Rows are points. The ring and each string are closed loops that go straight from each point to the next, and from the last back to the first. Before rounding, they use only three directions, however many columns there are. Count how often each string passes through the ring. Passing back the other way cancels.
In the rows, zero is written as 128.

Ring (10 x 4):
[[148 151 132 147]
 [144 177 128 125]
 [134 196 131 110]
 [115 199 146 117]
 [101 180 160 133]
 [ 92 136 165 143]
 [ 93 102 160 143]
 [105  75 151 148]
 [123  78 145 162]
 [141 111 139 168]]
String (22 x 4):
[[ 91  45 154 143]
 [100  26 137 123]
 [115  84 133 120]
 [123  65 129 127]
 [139  68 144 189]
 [147 104 152 209]
 [140 138 157 200]
 [135 142 144 160]
 [145 164 148 180]
 [157 193 138 165]
 [156 216 127 132]
 [140 211 147 155]
 [123 164 153 155]
 [119 159 135 107]
 [112 187 132  82]
 [100 202 144  87]
 [ 93 203 176 153]
 [ 99 173 180 180]
 [112 146 159 158]
 [105 131 153 137]
 [ 93  98 144 105]
 [ 84  59 147 110]]
Times through: 2
String, 22 rows:
[[111 139 142 119]
 [103 155 170 166]
 [ 95 157 179 175]
 [ 76 159 187 163]
 [ 79 155 169 127]
 [ 97 147 146 103]
 [ 90 179 161 117]
 [ 95 210 172 144]
 [109 210 170 161]
 [117 187 157 149]
 [120 168 139 116]
 [121 164 126  87]
 [123 159 128  96]
 [124 163 151 153]
 [129 188 153 159]
 [123 163 146 139]
 [121 161 128  93]
 [119 195 127  79]
 [111 232 141  89]
 [102 239 168 135]
 [ 94 191 150  94]
 [103 146 136  88]]
Times through: 0

Ring:
[[175 101  84 143  86 175 135 132]
 [158 138 112 148  85 180 159 132]
 [139 170 133 145  96 166 176 127]
 [117 198 155 138 131 125 194 118]
 [112 197 160 131 163  89 198 116]
 [118 177 150 125 185  63 188 114]
 [129 151 127 119 187  54 168 111]
 [149 112  83 115 160  72 130 107]
 [162  94  64 118 135  98 115 109]
 [175  84  60 128 107 136 113 119]]
String:
[[159 122 100 137 113 143 148 126]
 [196  72  89 152 101 176 140 151]
 [200  52  43 139  76 178 100 132]
 [177  75  38 123  90 144  94 111]
 [146 127  76 120 113 118 125 103]
 [159 116 108 134 144 113 154 128]
 [161 107 101 130 153 100 147 126]
 [147 131 103 127 140 105 149 117]
 [137 126  75 108 150  70 123  94]
 [139 114  71 102 174  42 120  93]
 [156  98  94 117 191  50 140 117]
 [159 111 112 131 165  92 157 129]
 [143 133  92 122 133 104 139 108]
 [151 102  48 107 127  89 101  93]
 [172  70  32 112 117 106  87 102]
 [186  59  41 125 106 134  96 119]
 [183  70  37 127  80 158  94 116]
 [159 112  62 126  83 152 114 109]
 [163 117 102 139 116 143 149 130]
 [186  92 100 153  97 180 150 149]
 [197  83  87 160  61 219 139 152]
 [178 103  75 147  54 207 128 132]
 [153 130  82 132  86 156 132 113]]
Times through: 1

Ring, 9 rows:
[[116 177  73 141 157  90 170  78 158 107 139]
 [106 191 112 114 169  85 165  81 148  91 133]
 [ 91 171 163  89 177 105 140 108 124  79 125]
 [ 87 130 182  88 172 138 116 139 106  81 124]
 [ 92  93 172 104 158 166 106 160 102  89 131]
 [105  71 135 133 140 181 110 165 113 103 142]
 [115  73  96 155 131 174 123 152 128 115 148]
 [122  97  63 169 132 151 141 126 144 124 148]
 [122 141  51 163 143 115 161  93 157 122 143]]
String, 32 rows:
[[100  99  96 143 157 142 116 122 118 130 118]
 [112 109  93 147 144 144 135 126 134 114 140]
 [110 118  98 141 149 137 136 121 134 112 137]
 [104 100  58 162 158 131 120 103 124 151 110]
 [120 113  30 179 142 126 145  96 148 146 132]
 [139 139   7 192 125 115 179  86 178 131 159]
 [137 155  53 165 127 117 185  99 177  99 172]
 [138 176  31 171 132  95 196  76 186 107 167]
 [119 182  32 161 159  74 175  54 166 131 129]
 [106 178  57 144 172  75 158  58 148 132 112]
 [120 221  57 139 163  56 195  46 176 103 140]
 [127 207  93 128 147  85 198  81 178  72 167]
 [118 231 102 114 163  62 198  63 174  73 152]
 [ 99 212 118 103 181  67 167  67 146  90 123]
 [ 86 174 127 103 189  85 134  81 120 111 100]
 [ 96 141 123 118 169 117 131 108 123 107 119]
 [100 154 136 110 166 116 142 111 130  91 131]
 [ 84 148 145 100 183 110 121 105 110 106 105]
 [ 98 136 132 115 164 126 131 118 123 100 126]
 [110 150 155 106 148 134 154 134 140  64 160]
 [ 95 147 201  78 162 140 135 147 119  53 148]
 [107 137 177  97 147 149 144 151 131  56 162]
 [109 129 149 114 146 146 143 142 133  74 155]
 [ 89 111 140 114 169 139 110 129 106 111 113]
 [ 77  87 157 107 178 153  84 141  85 121  96]
 [100 106 139 120 154 152 121 142 117  98 134]
 [110 100 143 125 139 167 130 157 127  84 155]
 [121  80 147 132 120 192 135 182 133  71 178]
 [120  63 134 142 119 199 125 184 128  85 171]
 [127  93 120 144 118 178 147 164 145  79 179]
 [111 104 111 139 142 154 132 138 131 104 145]
 [ 96  98 103 138 162 142 111 123 112 131 112]]
Times through: 0
String:
[[113 120 138 123 140 152 143 145 136  79 158]
 [108 119 149 116 146 153 136 147 129  79 152]
 [ 97 121 132 119 162 136 124 126 118 104 125]
 [ 72 109 179  89 187 140  89 136  84 107  95]
 [ 70 117 201  75 190 139  90 140  82  94  97]
 [ 70 125 213  67 189 138  95 143  84  83 103]
 [ 82 136 229  62 173 147 116 158 100  53 133]
 [110 138 156 109 145 144 149 142 137  66 161]
 [100 126 145 113 158 139 130 133 123  90 136]
 [ 88 113 144 111 171 138 109 129 105 110 112]
 [101 121 132 121 156 140 129 130 123  99 133]
 [110 102 160 116 137 171 132 165 126  71 162]
 [108  56 172 121 129 207 108 197 110  77 162]
 [108  45 143 137 129 205 103 188 110  99 152]
 [130  52 118 157 105 210 131 191 137  86 185]
 [120 107 109 143 132 158 144 143 141  93 161]
 [108 109 103 140 148 144 130 128 129 112 136]
 [107  84  73 160 148 150 117 124 122 140 122]
 [121  72  32 189 131 157 127 122 137 153 134]
 [121  83  30 187 134 148 132 114 140 151 133]
 [122  89  29 187 134 144 137 111 144 149 135]
 [134  98  33 187 119 150 156 120 160 128 161]
 [131 115  73 163 123 149 160 129 158 102 169]
 [112 116  96 144 145 140 139 123 136 110 141]
 [101  93  84 150 157 143 113 119 117 139 114]
 [112  63  72 168 136 170 113 142 123 138 132]
 [134  48  88 174 102 206 134 181 143 101 182]
 [126  90 119 145 118 179 144 165 143  81 177]
 [115 118 124 131 138 151 144 141 138  86 158]
 [ 97 105 128 124 159 146 116 133 114 111 123]]
Times through: 3

Ring, 9 rows:
[[141 106  89  91 130 157 112  69 114 145  88  87 195  94]
 [131 106 115  87 121 155 127  94 111 133  97 101 190  88]
 [114 109 154  96 109 139 146 133 124 113 116 127 163 107]
 [103 115 174 102 111 124 154 156 141 105 130 135 139 134]
 [ 93 127 185 109 124 102 156 176 169 104 149 131 110 178]
 [ 97 133 170 116 137  93 144 164 186 114 150 119  99 204]
 [118 125 130 122 136 109 121 117 175 127 123 110 119 189]
 [133 117 103 120 132 127 108  84 157 136 101 104 144 162]
 [146 108  80 104 131 151 102  58 127 147  84  89 182 115]]
String:
[[102 137 153 126 147  86 131 149 201 122 147 111  90 228]
 [120 123 129 135 129 107 117 111 180 123 117 122 110 198]
 [131 114 113 130 121 124 112  89 159 126 100 121 133 166]
 [146 110  83 137 123 132  93  54 156 137  82 113 144 163]
 [132 122  96 107 148 126 108  86 157 147 108  82 152 161]
 [128 118 112 104 136 131 118  97 146 137 109  96 156 144]
 [140 106  97 111 120 147 110  71 130 135  87 108 171 119]
 [158  99  59 103 124 168  93  30 109 152  64  88 204  87]
 [151  99  77 100 119 165 103  48 108 144  72  97 200  85]
 [129 111 115 101 124 142 122  95 131 131 102 106 168 120]
 [120 120 126  93 138 130 129 116 143 134 120  93 158 138]
 [129 110 110  73 135 155 128  97 110 142 104  82 199  85]
 [131  99 122  84 109 163 134  97  97 126  93 112 200  66]
 [117 111 142  85 122 142 142 127 121 123 116 108 174 102]
 [113 117 146  94 126 130 140 133 138 122 123 110 155 130]
 [114 111 152 104 111 133 142 131 134 113 116 129 151 124]
 [107 106 177 112  93 131 154 150 132  95 119 155 141 121]
 [113 116 149 108 119 125 138 131 146 116 120 123 142 143]
 [108 125 149  99 137 115 139 142 158 124 135 104 136 161]
 [113 116 149 112 119 122 137 131 151 115 121 126 136 151]
 [ 88 130 197 125 121  88 156 186 188  96 156 145  84 208]
 [ 78 148 197 117 152  67 156 203 215 109 180 116  67 249]
 [ 98 137 160 109 150  92 140 160 189 123 153 102 104 209]]
Times through: 1
String, 29 rows:
[[109 122 151 106 130 116 138 139 158 120 130 114 133 161]
 [102 119 175 115 113 112 150 158 158 103 134 140 120 162]
 [ 92 118 200 115 102 109 164 181 157  89 142 158 112 159]
 [ 85 118 215 110  99 108 173 197 154  84 150 162 111 154]
 [ 91 125 189  97 125 108 161 181 158 105 151 126 124 159]
 [105 124 157  97 134 116 144 149 155 120 137 109 137 155]
 [112 119 146 103 127 123 137 133 149 121 125 114 142 147]
 [109 114 161 111 112 123 144 141 147 108 123 135 136 144]
 [ 92 119 197 116 106 106 162 180 161  91 143 154 109 166]
 [ 74 136 219 112 127  80 172 217 190  92 175 141  81 210]
 [ 87 138 187 108 142  87 155 188 189 110 165 117  95 208]
 [103 131 155 103 144 104 140 151 172 124 144 102 121 183]
 [114 122 138 104 135 119 132 127 156 127 125 105 140 158]
 [118 119 137 123 123 116 126 119 164 119 118 123 125 172]
 [125 119 121 134 125 113 114 100 172 124 109 122 119 186]
 [136 119  96 135 132 119 100  75 171 136  99 109 128 185]
 [129 124 103 111 146 121 110  92 163 143 112  88 143 171]
 [123 123 115 103 143 124 120 105 155 138 117  90 148 158]
 [126 114 120 109 125 132 122 101 144 129 107 110 153 140]
 [143 106  90 120 119 144 104  62 136 136  83 110 165 130]
 [151 104  76 124 120 148  95  46 135 141  74 107 169 129]
 [149 110  72 122 131 141  92  47 145 147  80  95 163 144]
 [133 122  96 112 146 125 106  84 159 145 107  86 148 165]
 [120 124 123 104 142 120 123 114 159 135 122  94 142 163]
 [121 119 127 111 131 123 124 112 155 128 116 108 141 158]
 [121 119 131 129 123 114 121 111 168 120 114 125 121 179]
 [103 133 158 130 137  88 133 150 197 115 143 123  88 223]
 [ 86 145 181 113 155  75 149 186 207 117 171 107  80 237]
 [100 132 159 102 145 102 143 157 174 123 148 103 119 185]]
Times through: 5

Ring (10 x 14):
[[120 199  91 126 128  93 144 117 128 162 151 121  48 143]
 [105 174  97 125  99  93 130 121 120 111 109 111  81 132]
 [ 88 139 112 131  87 102 111 129 118  70  73  99 129 112]
 [ 74 105 135 141  97 114  97 138 125  46  50  92 177  93]
 [ 73  93 150 148 115 119  96 140 134  50  50  94 193  89]
 [ 82  99 164 157 155 124 107 139 152  88  76 106 186  96]
 [ 97 125 155 156 178 123 120 135 158 135 116 115 152 107]
 [106 148 140 151 181 119 128 132 155 163 142 117 122 114]
 [117 179 114 141 171 110 138 126 145 187 167 119  79 126]
 [123 200  95 130 146  99 145 119 134 182 167 121  49 140]]
String, 25 rows:
[[119 194  90 135 168 116 131 131 130 218 201 105  64 111]
 [130 196 121 139 177  96 159 113 157 188 162 142  51 158]
 [114 167 130 141 155 100 143 119 151 142 124 131  90 143]
 [108 188  76 125 118 108 122 131 111 167 164  94  70 108]
 [122 219  58 115 109  95 137 121 107 184 180 104  25 130]
 [130 222  80 119 120  82 157 108 127 170 157 130  15 162]
 [114 209  58 111  79  87 133 119 100 140 143 103  36 134]
 [120 190 112 128 123  82 154 108 141 126 112 138  55 165]
 [104 155 126 139 134 102 131 123 140 117 106 119 107 130]
 [ 84 142  94 127  76 108 100 136 103  79  88  83 129  94]
 [ 73 125  96 125  52 107  91 138  96  41  57  76 150  87]
 [ 74 113 120 132  68 105  97 135 112  29  40  89 164  97]
 [ 92 128 144 142 120 102 122 125 142  71  64 118 142 126]
 [ 88 126 133 142 120 111 112 133 133  86  82 103 148 106]
 [ 55  76 130 143  81 131  67 155 108  29  44  62 222  51]
 [ 52  54 164 155 104 133  72 153 130  12  19  76 249  59]
 [ 86 102 170 156 151 116 116 132 158  74  61 118 178 113]
 [ 99 135 147 148 152 109 127 127 152 110  95 121 134 124]
 [ 87 116 146 150 146 121 109 138 143 103  93 103 163  98]
 [ 74  85 161 161 164 141  89 152 146 103  93  88 211  66]
 [101 120 176 164 203 123 129 131 175 140 112 129 157 119]
 [111 149 152 151 178 108 141 122 165 142 118 134 115 138]
 [114 156 149 150 183 108 143 121 165 154 128 135 106 139]
 [103 151 126 143 153 113 125 130 142 142 129 112 116 115]
 [106 166 104 140 161 122 119 137 131 185 172  98 101  98]]
Times through: 5
